Each row of a before or after table is a point. The points were changed in one or more steps. Then noise was added and the rows were shuffled. The steps act on how far a point lies along the listed directions, d1 being the first. Write out the steps. A step turns or swaps two directions, mirrors them in a line or flattens them onto one, adds a multiple of one to another, or multiplies one. Angles are multiples of 10 degrees, from the lower direction toward the higher: turns from -170 to 170, lines from 10 to 170 but not 90. Use the fewest steps. Two steps may share a direction if one is a turn and the other turns, adds or multiplies; they go together, in the order done. Otherwise the lowest direction goes first.

Directions:
(1): [-25.2  12.6]
(2): [-12.6 -25.2]
Before:
[[ 7.4 -0.6]
 [ 1.2 -4.8]
 [-6.2  9.0]
 [ 0.6  2.6]
 [ 2.7 -0.3]
 [ 3.6  1.7]
 [ 3.4 -5.6]
 [ 3.8 -2.9]
 [-5.1  6.2]
 [ 3.1  1.9]
 [ 8.3  1.3]
 [ 3.8  1.6]
 [ 0.7 -6.5]
 [ 4.0  1.1]]
After, 14 rows:
[[ 1.7 -6.2]
 [-7.6  7.8]
 [-6.3  5.7]
 [ 7.7  2.8]
 [ 2.9  2.4]
 [ 4.6 -5.1]
 [ 2.1 -4.5]
 [ 2.6  0.2]
 [ 4.7 -2.4]
 [ 7.6  0.8]
 [ 3.4  1.9]
 [ 3.0  2.0]
 [ 3.4  2.1]
 [ 0.3  2.4]]
Steps: turn d1 and d2 by 10 degrees

Directions:
(1): [35.8  7.3 -9.0 13.1]
(2): [ 11.5  17.0  22.0 -26.0]
(3): [ 12.2 -31.1  -6.7 -20.6]
Before, 8 rows:
[[ 4.7 -0.2  0.7 -6.2]
 [ 3.5 -3.9 -2.1 -0.8]
 [ 3.9  6.4  2.1  7.6]
 [-1.0 -2.6 -1.7  1.8]
 [-7.0  7.1  0.2  1.0]
 [-1.2 -4.1 -0.4 -2.5]
 [-4.4 -0.5 -6.4  3.2]
 [ 7.8  9.1  1.7  3.2]]
After, 8 rows:
[[ 3.4  3.2  2.4 -2.2]
 [ 1.2 -1.2  1.2 -2.9]
 [ 5.6 -5.7 -4.0  5.8]
 [ 5.9 -1.3 -6.3  9.1]
 [-5.9 -5.9 -6.2  0.3]
 [-0.1  6.8  0.2  2.6]
 [ 0.5 -2.6 -2.9 -7.5]
 [-1.8  2.6  2.9 -2.8]]
Steps: turn d2 and d3 by -120 degrees
